Rows are points. The ring and each string are closed loops that go straight from each point to the next, and from the last back to the first. Before rounding, they use only three directions, however many columns there are. How many times does the string pass through the ring? Passing back the other way cancels.

Ring:
[[ 42 -17   6]
 [ 37 -19 -16]
 [ 23 -16 -27]
 [  1  -7 -31]
 [-25   5 -21]
 [-34   8  -6]
 [-29   4   7]
 [-14  -3  18]
 [  7  -8  23]
 [ 35 -14  17]]
String (21 x 3):
[[-15  17   3]
 [-36  27  -7]
 [-42  13 -25]
 [-36  17 -22]
 [-14  12  -8]
 [ -9  -6 -13]
 [-25 -12 -26]
 [-45   4 -22]
 [-47   0 -17]
 [-34 -15 -17]
 [-48   9   5]
 [-38  26  26]
 [-32  24  32]
 [-38   1  22]
 [-28  17  34]
 [-12  11  19]
 [-11 -11  -1]
 [-23 -16  -5]
 [-52   9  10]
 [-44  29  15]
 [-14  12   4]]
Times through: 2
String, 15 rows:
[[  5  -5 -14]
 [ -3  16 -11]
 [-11   9 -10]
 [-38  30  -4]
 [-50  18   0]
 [-46 -10  -3]
 [-15 -13   1]
 [  0  -4   9]
 [ 11   4  23]
 [ 33  -1  37]
 [ 55 -12  29]
 [ 60  -5  19]
 [ 57 -24 -10]
 [ 39 -38 -37]
 [ 11 -23 -26]]
Times through: 2

Ring, 7 rows:
[[ 17  -7 -20   5]
 [-11 -28  -9  -1]
 [-35 -26   2  -4]
 [-31  -2  -2  -2]
 [-16  19  -4   3]
 [ 12  37  -4  12]
 [ 27  22 -14  11]]
String (26 x 4):
[[ 28  18  -1  14]
 [ 25   6 -10  11]
 [  9   0  -3   8]
 [  3  -4 -14   3]
 [ 10 -27 -32  -1]
 [ -3 -37 -16  -1]
 [-17 -20  10   3]
 [-11  -3   3   4]
 [-13 -24 -24  -5]
 [-12  -8  -9   1]
 [-39 -19  20   0]
 [-50 -26  12  -5]
 [-58 -26   6  -9]
 [-33   0  18   3]
 [-12   2  -5   2]
 [-17   5 -19  -2]
 [-22  21 -19  -2]
 [-19  36  12   7]
 [ -9  15   7   7]
 [  2  17 -16   4]
 [  1  10 -13   4]
 [  3  23   3  10]
 [ 28  55   7  20]
 [ 41  46 -16  16]
 [ 22  17 -25   7]
 [  2   8  -4   7]]
Times through: 1
String:
[[  6   0 -11   5]
 [ -3   2   5   7]
 [  2  -6 -15   3]
 [  4 -15 -27  -1]
 [ -1 -38 -29  -4]
 [-18 -40  -2  -2]
 [-28 -35  10  -1]
 [-40 -52   2  -7]
 [-26 -34 -17  -7]
 [-10  -8 -14  -1]
 [-24 -10   4   1]
 [-34  -7  21   3]
 [-56 -21  11  -7]
 [-48 -16 -11 -10]
 [-46  -1   3  -4]
 [-34   7 -10  -4]
 [-18  12 -19  -2]
 [ -5   7 -17   1]
 [ -8  14  -3   5]
 [ -3  15  -7   5]
 [  6  20 -23   4]
 [ 17  45 -16  10]
 [ 23  60   5  18]
 [ 17  44   9  17]
 [  9  23   1  11]
 [  3   7 -14   4]
 [ 31  22 -27   9]
 [ 43  23 -28  12]
 [ 37   8 -40   6]
 [ 15   0 -31   2]]
Times through: 0
